Rows are points. Two turns around zero, p and q, are shown by what they do to some points. Where does a point land after both, in the order given? Backwards means that the second turn is done in reverse. Each puzzle has new turns, and all numbers are rounded.

Turn p:
[-49, -23] -> [-37, -40]
[22, 29] -> [10, 35]
[41, 32] -> [26, 45]
[-39, -14] -> [-31, -28]
[ 25, -24] -> [ 32, -13]
Turn q:
[ 4, 17] -> [ 2, 17]
[-39,  28] -> [-42,  23]
[ 35, -45] -> [ 40, -41]
Where do these land?
p, then q: [-10,  23] -> [-20,  15]
q, then p: [15, 32] -> [-2, 35]
q, then p: [ 58, -36] -> [68, -4]
q, then p: [-37, -34] -> [-16, -48]
q, then p: [-25,  13] -> [-28,   0]

Turn p:
[-19, -17, -29, -45] -> [-27, -27, -24, -39]
[-51,  29, -56,   8] -> [-51,  20, -59,  13]
[ 25, -11,   6,  -4] -> [ 24,  -7,   8, -10]
[ 45,  14,  23, -28] -> [ 31,  17,  29, -38]
[ 54, -23,  21,  10] -> [ 58, -12,  22,  -2]
[-55,  36,  -7,  35] -> [-48,  31, -14,  46]
[  2, -29,  44,  23] -> [ 14, -24,  41,  30]
Turn q:
[-37,  11, -33,  36] -> [-56, -12, -16,  17]
[ -2,  -5, -38,   3] -> [-10, -17, -33,   6]
[ 45, -39,  58,   6] -> [ 57, -20,  57,   6]
[ -7,   2,  35, -65] -> [ 29,  34,  11, -58]
[  1,  31, -21,  21] -> [-20,  15, -18,  30]
Where do these land?
p, then q: [-10,  -8,  19, -14] -> [  0,  -2,  19, -18]
p, then q: [41, 62,  4, 17] -> [ 11,  64, -12,  38]
q, then p: [-63, -27,  -3,  46] -> [-57, -52,  21,  22]
p, then q: [ 39, -36,   9,   0] -> [ 49, -20,   8,   6]
q, then p: [ -7,   9, -29, -50] -> [ -6,  12, -39, -42]

Turn p:
[ 27,  -3, -21,  37,  42, -55] -> [ 25, -14, -22,  21,  59, -46]
[-42,  59,   1,  29, -27, -40] -> [-52,  33,  25,  19,  -1, -61]
[-12,  -7,  35, -39,  36,  35] -> [-13, -10,   4, -53,  12,  47]
[-12,  25,  23, -15,  27,  71] -> [-26,  37,  -1, -31,  10,  65]
[-15, -29,  -8,  30, -52, -32] -> [ -2, -29,  23,  51, -30, -30]
[ 23,  -9,  17,  -7, -49,  14] -> [ 28,   8,  32,   7, -40,  11]
[ -6, -22,  -8, -18, -17,  44] -> [  0,  -4, -10,   1, -35,  43]
[ 37, -14, -40, -17,  40, -38] -> [ 41, -20, -51, -14,  25, -31]
Turn q:
[-44, -28,  26,  35, -15,  -5] -> [-53, -13,  14,  39,   7,  14]
[ 40,  45,  27, -66,  12,  -1] -> [ 27,  22,  19, -67, -40, -34]
[ -3,  -6,  37, -38,  26, -44] -> [-22,  -9,  24, -27,   1, -60]
[-38,   5, -34,  15, -61,  30] -> [-24,  27, -51,  31, -19,  48]
[-20,  40,  29,  45,  33,  22] -> [ 4, 36, 62, 23, 15, 24]
[ 26, -11,  28,  -5, -17,  58] -> [  1, -20,  15, -33, -27,  53]
[-14,  19, -61, -18,   2,   9] -> [ 20,  38, -49,  -6,  21,   3]
[ 12, -39, -26,  -9,  18, -45] -> [  7, -37, -25,   4,  30, -43]
[ 42, -25, -26,  41,   1, -24] -> [ 41, -46, -10,  37,  11,  -5]
Where do these land?
q, then p: [ 58, -25,  13,  54, -38, -42] -> [ 45, -43,  33,  72,  -6,   7]
p, then q backwards: [-18,  19,  48, -20,  17,  -2] -> [-12,  -9,  34, -26,  33,  23]
p, then q: [ -2,  69, -16, -22,  65,  -4] -> [ 19,  67, -19, -33,  36, -46]
q, then p: [-60,  -3,  21,   8,  24,   1] -> [-57,   3,  11, -16,  33,   2]
q, then p: [ 31, -27, -33,  14, -47,  45] -> [ 25,   7, -37,  35, -36,  51]
q, then p backwards: [-14,   3,  -1, -10, -36, -20] -> [-22,   8, -34,  -4, -18,  -1]
p, then q: [  6, -36, -31, -24,  14,  22] -> [ 17, -16, -43, -10,   9,  31]

Turn p:
[-31,   1,  21, -13,  34, -15,  40,  24] -> [-25,  20,   3, -20,  11,   4,  54,  26]
[-18, -17,  16,  -1,  -4, -22,  -1,  -6] -> [-21,  -4,  20,  -1, -12, -15,  12,  -4]
[ 24,   1, -20,  23,   3,   0, -19, -19] -> [ 11,  -5,  -7,  20,  19, -13, -28, -17]
[ -7, -12, -10,   0,  -7,  17,  -4, -35] -> [ -1,  -9,  -3,  11,  -6,  11,  -2, -39]
[ -6,  21,  -9, -31,   4, -24,  29,  38] -> [ -2,  28, -25, -32, -13, -12,  20,  36]
[ 22,  26,  -2,  34, -36,  13,  -1,   4] -> [ 24,   6,  -5,  42, -13,   9, -29,  18]
[  6, -21, -16,  24, -15,  24, -27,  -4] -> [  5, -40,  -5,  21,   2,   6, -24, -11]
[ 23, -23,  10,  -9,   3,  13, -10, -16] -> [ 24, -17,  18,  -7,   7,  -2,   0, -22]
[-12,  23,  10, -25,  18,  -5,  -7,  14] -> [-12,  20,   4, -33,   5,  12,  -3,  14]
Turn q:
[-13,   4,  -8,   2,   2,  23,  13,  -7] -> [-10,   6,   1,   1,  12,  25,   8,   3]
[-4,  1, 27,  2, -6, 11,  8, 19] -> [ -1,  -7,  23,  11, -12,   4,   2,  21]
[-15, -47,  -6,  32,  76,   3,   1,  -2] -> [ -4, -49,   4,  30,  73,  -4, -14, -19]
[ 15,   6, -11,   3, -23,   5,   6, -15] -> [  9,   8, -11,  -9, -18,  15,  12, -12]
[-19,  16,  15, -21, -20, -19,  10, -17] -> [-28,  26,  10,  -3, -21, -14,  13,  -6]
[ 35,  23,   8,  17, -15, -15,  10, -14] -> [ 34,  16,   1,   9, -22,  -5,  21, -18]
[  1,  10, -17,  -5, -16, -15,   2,  23] -> [  2,   7, -25,   0, -14, -11,   3,  21]
[-14,  11,  -9,   3, -21,  -2, -32,  -6] -> [ -7,  20, -13,  -2, -17,   5, -31,  -6]
[ 30,  30,   6, -19,  14, -11,  -4,   4] -> [ 30,  22,  10, -18,   5, -25,   8,   7]
[-17, -55,  -6, -14,   8,  20, -12,  14] -> [-27, -49,  -2, -18,  13,  11, -22,   9]
Where do these land?
p, then q: [-22, -22, -13,   6,   6,  -7,   9, -21] -> [-26,   2,  -8,  15,   7,   6,  14, -23]
p, then q: [11, -2, 31, 38,  3,  0, 17,  8] -> [ 23, -17,  18,  39,   4,  -1,   8,  13]
p, then q: [ -8,  33, -14,   0,  15, -24, -10, -34] -> [ -7,  50,   0,   7,  14,  -6, -18, -15]
q, then p: [-10, -21,  -8,  -8,   8, -28,  11,   7] -> [-26,  -5, -11,   1,  -1, -25,  16,  -4]
q, then p backwards: [ -3,  15, -20, -26,  -4,  34, -32,  12] -> [  4,  39,  -1, -25,  11,   7, -25,  27]
q, then p backwards: [ 16,   8, -26,  13,   3,  18,  21,  20] -> [10,  5, -6,  4,  8, 28, 26, 24]
q, then p: [ 21,  15,  25,  30,   1, -20,   7,  11] -> [ 21,   6,  15,  35,   3, -24,  -5,  14]
p, then q: [  9, -17,  31,   0,  25,  -5,   8,  16] -> [  1, -17,  27,   5,  10, -20,  22,  17]
q, then p: [ 12, -25, -19, -28, -27,  12, -11, -13] -> [  5, -12, -14, -30, -31,   8,   3, -27]
p, then q: [ -7,  32,  31, -30, -21,  34,  14,  -4] -> [ 18,  18,  24, -24, -24,  43,   9,  22]
p, then q: [-19, -17, -18,   4,  -9, -15, -34,  -2] -> [-34,  -9, -10,   1,  -6, -10, -27, -16]

Turn p:
[  3, -10,   5,  -7,   0, -10,   9, -15,  15,   3, -16] -> [ -4, -12,  16,  -6,  16,   1,   0, -10,  -1, -13,  -9]
[  3,   7, -44,  12,  -6,   5, -10,  -7,   8, -12,  22] -> [ 12,  10, -36,  15,   9,  13,   0,  -6,   1, -16,  27]
[-1,  5, 18, 20, 17, -8, -8, 20, -6, -9, 20] -> [ 14,  18,   4,   6, -16,  17,  -2,  21,  13,  16, -10]
[-11, -18,  19, -15,   4, -12, -13,  -3,  29,  -9, -15] -> [ -1, -22,  38,  -4,  14,  14,  -5,   6,   4,  -3,   9]
[-31,   4,  19, -18,  -3,   5,  33,  -7, -12,  -3,  -3] -> [ -7,  -9,   5, -27,   6, -34,  10,  24,  11,  -3, -10]
[  9, -30,  12, -16,  -9,  -9, -15,  21,   9, -13, -14] -> [  4, -28,  30,  19, -11,   1, -18,  -5,   6,   4,   6]
[  8,   9, -76,  15,  22,  -3,  -2,  20, -14,  41,  11] -> [  5,  45, -47,  33,  31, -11,  -5, -41,   1,  28,  14]
[ 14,  13,  -1,  -8,  20,  22,   0, -13, -19,   1,   5] -> [ 14,   9, -16, -23,  -8,  -6,  -7,  -5, -23,   8,  -4]
[  5, -13,  16,  20,  -5,  12,  -1, -11, -17,   5,   6] -> [  5,   6,   3,  10, -16,  -4,  13,  10, -22,  -7, -16]
[ 14,   2,   5,  -5,  -9, -20,   3,  -2,  -6,   5,   6] -> [ -4,  10,   8,   0, -12,  -2,  -5, -13,  11, -12,  -7]
[-11,  14, -12,  10,  -5, -12,   5,   6,  -4,  -9, -22] -> [-24,  -3, -14,   6,  12,   3, -13,   8,   9,   0,  -7]
[ -9,  13,  16,   2, -14,   5, -17,  -4,  -9,   9,   6] -> [-17,  11,   6,  -6, -19,   1,  11,  10,  -9,   1,  10]
[  6,   5,  22,  -9, -12,  24,  16,  -5,  26,  -7,  -6] -> [  2, -35,   3, -23,  -6,   8,  23,  -2,   0,  -3,  -4]
Turn q:
[ -8, -10,  28,  22, -22, -26,  -7, -18,   8, -15,  10] -> [ -4,  13, -13,  18,  24, -22, -29,  -8,  -4,   7, -26]
[ 10,  -3,  -9,   2, -14,   3,  -6,  17,   6,  -8,  23] -> [ 10,   2, -13,   5, -13,  -3,  -7,  -1,  -1, -28,  -4]
[  1, -11, -17,   7,  19,  18,  -1,  16,  11,   9, -15] -> [-10, -20, -14,  -4,  -5,  18,  12,  10,  -8,  -2,  21]
[-21, -24, -16,  -1,  15,   0,   8,   7,  -9, -18,   2] -> [-27,   3,  -3,   3,   3,   1,  17, -21, -16, -13,  10]
[ 18,  17,   1,  25, -12, -11, -10,  -4,  -8,  -9,  14] -> [ 18,  17, -14,   1, -11,   5, -15,  -2,  -7,   4, -27]
[  3,  25,  31, -10,   1,  -8,  25, -20,  15,  14,   7] -> [16, 25, 12,  8, 20, -9, -1, 20, 30, 18,  4]
[ 10,   7, -13, -20,  14, -15,  22,  22,  -8,  32,  17] -> [ 33,   8,   8,  -8,   0,  -9,  38,  11,  -6, -13,  18]
[-18,  22,   7,  -2,  -2, -16, -23,  -3,   5,  -9,  -9] -> [  2,   6,   5, -25,  13,  -1, -27, -12,  -1,   8,   0]
[  8, -24,  23,  12, -24,  15, -22,   3, -23,  20,  18] -> [ 19, -22,  14,  40, -11,  -8, -19,   0, -21,  -4, -13]
[ 25, -26, -13, -13,   2,  14,  -2,   4,   2, -10, -18] -> [-15, -33,  -4,   0,  -7,  11,  19,   2,  11, -14, -13]
[  7,   2,   2,   5,  17,  25,  10,  -6,   6, -14,  -3] -> [-16,   5,  -3,  10,  -5,  26,   4,   4,  15,   2,   4]
[-25,  18, -20,  -1, -21, -15,   9,   1,  15,  17, -20] -> [ -6,   4,  -6, -33,  -6, -32,  -6,  14,  -4,  15,  17]
[  0,  27,   4, -20,  15,   4,  13,  12, -27,   5, -29] -> [ -2,   5,  39, -28,  -1,  18,  17,  15,  -4,  10,   2]
[ -9, -21, -10,  -4,  12,  13, -16, -30,   8, -15,   2] -> [-19, -15, -10,  12,  -1,   5,  -2, -34,  16,   9,   6]
Where do these land?
p, then q: [-11,  -4, -32,   4,   9, -10,  -5,  -4, -10, -18,   7] -> [ 15,   5, -22, -13,  -7,  23,  -4, -16,  -8,  -9,   1]
p, then q backwards: [  9,  -9,   0, -18,  16,  13,   3,   3,   2,  12,  10] -> [ -5,   9,  -7,  -7,   3, -16, -11, -10, -11,  18,   6]
p, then q: [-13,   6,  17,  -5,  10, -13,  -1,   0,   2, -21,  -2] -> [  2, -14,   7,  -4,  11,   9, -13,   7,   2, -21,   9]
q, then p: [ -3,  -9,  -8,   5, -40, -13, -36,   4,  15, -16,  11] -> [-11,   0,  12,  19,   8,  12, -41,  -2, -14, -24,  23]
q, then p: [ -3,  -7, -50,  -9,   7, -12,  12,  -8,  13,  44, -21] -> [ 19,  11,   7,  10,   7, -43,  12, -34,  37, -19,   0]
p, then q: [-13,  -6,  14,  -6,   6,  27,  11,  14,  -3, -16,  -5] -> [  9, -22,  -1,   3,   8, -13,  19,  12, -15, -17,  -1]
p, then q backwards: [ -1,  15,  13,   9,  12, -13,   5, -20,   4,  11,   5] -> [  5,  17,   2,  -4,   9, -14,  11,  10, -10, -21,  -4]
p, then q: [  7,  42,   9,   2,   5, -14,   7,   2,  -5,   1,   7] -> [ -5,  -6,  10, -25, -13, -10, -11,   4,  24,  -2,  22]
q, then p: [  2,   7,   8,   1,  -8,  54,   1,  -8,   3, -12,   2] -> [-12, -16,   2,  18, -13,  19,  34,  21,  -3,   2,  21]
q, then p backwards: [  6, -10,  -3,  14,  14,   2,   1,  11,  11, -19,  -8] -> [  0,  19,  -9,  19,  -7,   1,   0, -11,   8,  -7, -12]
p, then q backwards: [  3, -11,   5,   4,  -8,  -7,   7,   9, -17,  67,   7] -> [-20, -11,  -8,  -5,  -3, -19,  34, -36, -39,  -9,  17]
p, then q: [ 10, -12,  14,   3, -34, -11,   5,  -1,   1, -14,  12] -> [-26,   6, -14,   7,   3, -11, -18,   8,   4, -15, -20]
p, then q: [  9,  -3,  11,  -7,  12,  -3, -11,  -2, -16, -19, -25] -> [  3, -28,  16,  -3,   2,   4, -17, -11, -17,  -2,  -6]
